Each row is a point. Any point is a mix of the corners, with weights that add up to 1. It lies inside the corners' shape when no weight is negative. Is each point inside? If not, which corners have a negative weight?
In the rows, zero is written as 128.

Corners:
(1): [148 112]
(2): [ 82 153]
(3): [200 124]
Points:
[ 89 142] => outside (3)
[166 106] => outside (2)
[112 142] => inside
[108 145] => inside

Corners:
(1): [ 71 100  99 116]
(2): [143 104 102 116]
(3): [143 187 121 132]
(4): [126 183 166 112]
(5): [150  49 129 161]
Points:
[125 101 133 140] => outside (2)
[142 198 142 114] => outside (1, 5)
[142  96 113 129] => inside
[145  75 125 150] => inside

Corners:
(1): [145  73 100 130 108  43  84  99]
(2): [115 162 112  68 119 133 178 136]
(3): [ 96  89 157 129 111  42  96  61]
(4): [156  94 159 138 186  41 120 107]
(5): [ 71 187  88 100 165 171 107 141]
(6): [116 126  72 114 188 170 172 128]
(7): [130 113 139  90  69 204 168 180]
(8): [104 189 121 141  50 184 167 124]
(9): [100 102 115 143 147 101 126 167]
Points:
[125 101 118 141 148  72 111 111] => outside (2, 7)
[124 149 117 101 136 181 166 150] => outside (1, 3, 9)
[117 145 111 119 121 142 148 134] => outside (3)
[120 107 115 118 147  99 121 126] => outside (8)
[127  98 122 116 135  96 123 126] => outside (8)
[113 123 127 121 112 129 129 127] => outside (2)
[107 143 119 107  92 131 141 129] => outside (4, 6)
[134 122 126 133 144  92 148 133] => outside (3, 5, 7)
[127 109 125 107  95 148 143 150] => inside

Corners:
(1): [ 89  91 151  94  87 125 122 135 127 100 141]
(2): [139 108 178 159 127 134 104 125 122 138 145]
(3): [185 139 141 125  95 122 106 101 102 101 141]
(4): [113 142 166  79 145  92 122 144 138 170 109]
(5): [116 129 104  80 205 197 143 170 130 163 111]
(6): [ 95 152 127  66 157 200 179 147 138 134 193]
(7): [112 151 181 117 174  99 201  97 116  80 101]
(8): [136 122 116 142 105 189 117  98 120 196 143]
(9): [235  93 122 145  75  86  89 111 175  47 113]
(10): [120 160 118 140 145 174  60 139 137 132  55]
(11): [118 142  78 115 147 140 151 165 110 120 130]
(12): [186 129 136 133 131 174 112  38 143 131 188]
Points:
[156 123 148 126 125 125 125 111 139 107 122] => outside (11)
[158 129 136 120 136 157 119  87 137 132 156] => inside
[132 136 136 108 137 144 126 131 137 125 128] => inside
[161 126 152 152 120 128 111  99 126 124 128] => outside (1, 5, 6)

Corners:
(1): [162  94  48 136 201 115  79 135 154 188 121  65 186 152]
(2): [138 146 123  61 144 108 171 112 136  89 180 100 111 136]
(3): [163  78 139 126 155 166  85 116 153 133  76 103 168 119]
(4): [ 90 152 155  70  92  73 113 144 173  77 143 144  89 125]
(5): [114 150  91  94 142 106 124 111 109 138  92 156 128 165]
(6): [145 128 212  99 109 108 145 160 117  66 147 129  88 142]
(7): [ 82 161  90 102 165 155 131  90 119 210 141 163  76 124]
(8): [173  53 156 121 115 110  94 136 135 144 157 125 158 131]
(9): [138  91  66 126 156 187 140 128  78 170 111 136  83 139]
(10): [157  80 164 127 127  62 146 143 149  69 111 171 175 108]
(11): [155  90  94 157 158 164 110 109 162 152  79  88 150 156]
(12): [137 101 175 104  69  55 149 138 114  79 120 107 154  84]
(13): [118 131  63 124 164 128 131  83  61 116 199 124  87 135]
(14): [108 160 140  82  97 106 168 161 124  73 164 158 141 126]
(15): [211 119  96 168 162 135  67 122 194 197 109  90 159 126]
Points:
[137 132 118 115 141 129 122 125 131 131 126 118 115 139] => outside (8, 10)
[141 111 108 120 143 123 125 128 128 136 128 123 129 136] => outside (3)
[111 116 113 104 137 104 131 123 115 127 137 158 129 121] => outside (2, 6, 11, 15)
[156  93 120 132 141 111 116 137 146 116 113 145 161 129] => outside (2, 6, 7, 12)
[133 124 115 108 140 119 120 126 134 126 136 130 124 139] => outside (12)

Corners:
(1): [150  72  67 162 134  85 132 121 144  57 146 125 138 139  69 174 103 173
 147  70]
(2): [107 127 150 146 109 123 122 117 160 126 100 107 145  97 134 151 110 140
 145 121]
(3): [106  68 109 141  74 132 143 155  79  71 127 163  96 125 129 158 115 148
 120  75]
(4): [ 62 188 161 125 181 108 119 138  58 224  99 144 179 129  85  95 127 122
 122 127]
(5): [126  95 105 151 118  78 129 168  92  91 191 114 129 184 134 150 118  98
 146  95]
(6): [121 100 129  82 151 108 127 168 136 126 165 176 166 123 159  89 120 109
 130  98]
(7): [148  93  88 144  97 165 139 114 162 106 165 117  84 128 116 137 179 157
 171 116]
(8): [177  81 134 135  84 130  83 129 147 126 134 118 158 174  92 162 150 140
 107 120]
(9): [114 128 105 135 135 117 152 155 178  72 161 118 107 126 120 146 162 151
 102 153]
(10): [ 90 188 127 136 218 112 115 106 101 135  63 125 188  99 130 168 135 122
 102 104]
(11): [134 127 136 139  91 141  76  75 173  95 157 106  71 159  82 164 125 125
 142  56]
(12): [ 66 129 120 110 175 101 130  88 112 218 103 135 169 129 130 112 143  80
  98 180]
(13): [128 115 119 103 118  87 120 108 106 102 157 110 123 183 128  60 108 125
  98 124]
(14): [ 84 192 229  78 233 130 126 116 122 142  95  84 209  80  95 109 120  72
  98 153]
(15): [146 184 117 129 153 152 110 118  90 185 118 140 135 130 129 141 103 101
  95 182]
(16): [149 128  90  70 127  82 138 161 145  82 133 132  98 155 130 131 140 120
 154 134]
(17): [165  70 152 147 128  93 135 112 170 104 128 101  90 102 110 151 135 155
 108 147]
(18): [ 59 151 104 122 187 119  66 166 128 197  24 133 148 114  95 118 113 115
 112 196]
(19): [174  88  88 167  81 111 100  92 149  50 122 169 128 157 103 156 150 128
 124  97]
(20): [108 160 121 133 197 130 149 136 118 184  67 112 184 142  79  83 128 111
  82 133]
(21): [106 173 117 101 186  81  86 132 104 219  97 112 183  72  99  80 101  82
  69 170]
Points:
[103 139 144 106 154 126 116 137 141 160  98 119 147 113 113 128 142 119
 114 145] => outside (1, 5, 13, 15, 19)
[123 141 125 117 162 106 113 127 132 141 133 128 135 124 101 128 132 111
 127 147] => outside (2, 3, 8, 10, 13, 20)
[123 114 109 134 129 113 119 130 126 128 121 131 129 138 113 134 130 130
 117 124] => outside (14)
[105 126 145 133 147 108 108 121 110 148 110 130 163 128 102 122 116 119
 115 107] => outside (7, 9, 15, 16)
[119 142 130 125 156 112 121 121 132 140 117 123 138 127 117 120 134 113
 116 138] => outside (1, 3, 8)

Corners:
(1): [159 149 140 121  74  67 118 165 140 118 125  88  72  93  90  72  94 122
 179  93]
(2): [109 124 153 161 133 151  82 149 103 104 149  79  88 114  85 123 180  94
 189 164]
(3): [162 172 120 143 155 152 107  87 100 159 165  74  77 157 188 103 136 174
 204 104]
(4): [190 145 134 197 173 125 165  95 174 140 167 189  92 140 183  79 175 174
 191 129]
(5): [136 124 114 127 152 106 100 163 117 113 149  85 151 154 105 167 163 170
 146 117]
(6): [ 74  70 174 142 120 168 177 108 182  74 107 125 166  88 151 177 109  96
  97  99]
(7): [164 132  71 138 192 160  91 118 131 203  79 136  66 176  83 158 177 201
 154 100]
(8): [149 139 123  78 152 120 108 121 113 157 141 124 143 105  70  72 157 102
 204 127]
(9): [100 174 144 134 116 128 137 172  85 163  84 148 140 162 140 128 175 143
 120 142]
(10): [ 42  56  97 111 182 176 170 101  96 166 138 190 147 119 172  71 104 172
  50 183]
(11): [155  97 105  72 159  85 153 139 175  78 143 146 148 139 132 113 112  76
 124 150]
(12): [106 152  89 116 108 158  97 177  69 118 121  77 113 109 111  86 104 134
 176 146]
(13): [ 70  84 149 108 160 140 105 134 117  70  75  78 133  70 172 123 150 100
  94 176]
(14): [130 108 148 132 139  59 169 182 150  70 101 138  97 164  97  82 176 170
 118  69]
(15): [119 166 130 154 112 162  88  77 110 140 108  82 120 163 147  90 163 155
 128 165]
(16): [119 112  89  91 190 155 121  94 104  81  91 152  74 103 108 183 121 170
  90 120]
(17): [109 172 150 121 149 168 116 176  93 132 136 127 156 155 104  76  93 123
 130 158]
(18): [ 78  97 108 149 174 124 122 151 127  59 110  94 142  99 110 171 160  84
  78 111]
(19): [100  81 180 189 126  69 102 126 137  96  61 190 113 161 125 125 139 146
 123  68]
(20): [178  87 113  90 161  92 117 114 196 107 161 194 110  86 161 152 143  93
  95  84]
(21): [159 110 165  97 103 134 129 162  91  48  81  91 158 112 129 165  80  45
 106  81]
Points:
[132 121 131 132 139 116 135 139 138 115 124 145 119 137 125 121 134 137
 116 116] => outside (3, 8, 12, 13)
[130 128 131 127 131 121 123 139 124 106 131 117 121 129 123 113 129 121
 144 122] => outside (7, 13)
[120 118 127 125 149 120 127 136 134 113 124 132 120 129 126 112 142 131
 130 127] => outside (21)
[126 127 130 130 142 131 119 136 117 110 120 109 119 125 128 126 137 120
 135 118] => inside
[124 123 126 134 152 126 125 140 129 107 124 124 121 126 125 123 143 126
 127 118] => inside
[128 108 139 118 118  80 118 159 148  89  81 121 133 126 115 129 151 109
 115  91] => outside (2, 3, 4, 10, 16, 17)
[110 126 132 138 137 132 128 141 127 124 118 115 127 134 125 109 144 135
 140 132] => outside (16, 20, 21)
[134 131 128 126 150 127 121 138 123 123 130 124 126 134 118 112 143 137
 148 125] => inside

Corners:
(1): [102 140 109 118 152 147 142 119 112 101 137  94 131  71  78  80 136 121
 150 142]
(2): [123 124 105 105 117 109  90 133  79  75 144  78 121  88 102 142  99 141
 122 120]
(3): [112 114 141 100 193 139  80 152  70  61 117 111 122  78 107 180 138 151
 131 141]
(4): [125 120 128 162 159 142 146  88  61  85 149 119 131 109 126 125 121 180
 182 118]
(5): [134  90 182 179 120 117 104 117 156 137 126 207  79 130 126  79 148 130
  92  28]
(6): [144 122 173 130 114 132 147 129 142 157  86 153 129 146 136 114 165 127
 127 142]
(7): [148 173 181 113 153 161  74 108 129 150 173 109 174  62 140 169 122 106
  97  54]
(8): [138 113 126 141  84 194  68 144 121 152 154 161 108 175 145  89 194 119
  74  93]
(9): [105 109 106 135 134 124 143 114 111 149 107 164  77 124 133 114 117 175
 182 164]
(10): [101  82 104 131 149  89 158  87 138 131 140 156 113 146  52  73 101 153
 125 147]
(11): [145  77  88 120 163 151 121  95  84  59 166  72 124  54  96 139 104  93
 176 184]
(12): [115  66 133 194 114 127 117  86 133 197  97 142 113 150 118  87 184 122
 133 141]
(13): [163 110 153 152 100 164  66 185 192 197 112 125 133 192 114 126 179 131
 114  85]
(14): [127 157 139 153 147 163  78 206  96 144 162 127 150  85 166 187 140 118
  26  71]
(15): [108 142 159 131 116 173  89 148 133 138 179  80 139  79 129 213 152  62
  88  79]
(16): [151  92 107 185 118 128 117 113 165 197  79 180 109 163  96 117 188 114
  76  63]
(17): [ 69 167 133 144 126 197  83 158 125 140 108 116 163  90 141 150 135  54
  55  69]
(18): [106 144 167  76 145 128 116 160 122 186 154 112 155 127 181 143 147 124
  92  60]
(19): [123  49 108 138 135 115 118 109 102  76 155 176 136  61  76 123 127 143
 162 152]
(20): [127  51 131 110 114 138 141 129  85 138 120 133 103 134  90  96 114 191
 148 152]
(21): [132  94 143 139  94 123 123 153  77 145 145 168  85 154  49  64 112 115
 147 128]
Points:
[123  94 125 147 128 118 120 118 121 140 142 147 118 108  98 119 130 142
 131 105] => outside (3, 6, 8, 11, 17)
[126 111 139 139 145 147 110 129 112 126 130 128 126  96 119 140 138 119
 127 113] => outside (2, 8, 10)
[119 112 130 133 131 130 115 126 101 128 131 143 119 114 116 112 131 143
 114 110] => outside (11, 13, 15)
[123 113 132 135 139 142 109 128 120 124 128 129 126 105 116 129 143 129
 119 110] => outside (21)
[138 108 134 151 121 144 100 130 130 137 134 141 115 131 108 117 152 125
 121 112] => outside (17, 18, 20)
[135 114 140 159 130 147 109 127 131 147 116 157 113 134 116 104 155 120
 109 101] => outside (2, 15, 18, 19, 20)

Corners:
(1): [162 105 116 140 149 103 180 107 138 114 145 139 140 167 139 167 100 146
 158 121]
(2): [137 108 156 118 130 146 174 135 127 167 118 159 123 117 128 174 136 137
 124 122]
(3): [135 110 138 223 106 149 133 113 154 128 149 122 128 123 119 175  62 144
  86 125]
(4): [161 156 171 137  40 136 125 133 150 119 166 116 126 108 140 130 159 100
  70 129]
(5): [122 129 122 118 160  89 106 138 123 147 133 153 152 135 109 143 108 142
 152 140]
(6): [123 146  59 135 164  83 100 135 120 121 131 148 134 134 150 102 130 117
 140 143]
(7): [124 136 135 160 123 142  99 108 126 142 147 120  73 151 150 160 110 115
 153 249]
(8): [141 118 140 129 146 138 127 122 117 132  72 143  88 149 135 145 125 154
 164 118]
(9): [119 150 153 137 131 148 110 126 141 100 134 115 116 127 137 149 116 147
 150 118]
(10): [134 110 133 160 161 145 127 113  97 133  99 115  49 128 109 116  26 103
 121 135]
(11): [134 139 169 102 154  84  92 120 114 103 172 141 145 103 112 103 149 115
  90 129]
(12): [128 113 121 119 154 142 126 120 124 106 101 130 135 128 118 163 143 123
 168 131]
(13): [114 166 133 126 152 129  83 115 140 111 115 165 145 137 108 109 151 125
 111 170]
(14): [163 111 144 105 156 119 126 171 137 115 166 144 145 109 159 173 137 106
 114 126]
(15): [138 118 117 126 146 150 110 124 146 159 155 126 126 130 141 170 143 101
 158 115]
(16): [125 163  72 138 153 122 134 145 128 151  43 141 160 132 140 126 162 166
  84 126]
(17): [131 120 159 139 132 118 128 113 161 122 169 120 166 127 158 152 142  91
 115 125]
(18): [142 153 160 119 150 133  83 107 140  98 135 124 149 103 131  92 151 150
 153 134]
(19): [106 146 166 136  89 127 114 159 136 104 164 104  97 130 143  36 151 146
 117 124]
(20): [167 137 168 142 152  72 168 160 133 115 149 156 123 133 140  95 156 146
 159 118]
(21): [138 141 138 110 161 131  96 115  67 121 155 180 156 150 129 144 137 141
 142 136]
Points:
[133 136 132 134 138 123 116 132 129 131 127 140 129 127 132 130 135 128
 120 141] => outside (1, 9)
[134 130 136 135 148 123 121 128 128 124 133 137 124 132 135 136 124 131
 137 137] => outside (4)
[136 130 131 137 144 125 123 124 131 130 127 140 131 131 131 146 126 128
 130 137] => outside (19)
[138 138 147 133 130 116 118 128 134 116 143 138 137 126 134 132 140 133
 123 141] => outside (10, 15)
[136 139 141 135 137 119 111 132 118 132 137 147 122 125 127 121 132 132
 116 147] => outside (1, 9, 12, 17)
[135 131 144 123 128 137 115 122 133 128 136 138 140 127 131 148 148 128
 126 139] => outside (6, 9, 10, 20)
[136 129 144 140 134 128 123 114 139 127 135 134 121 129 126 145 120 118
 134 139] => outside (14, 16, 19, 21)
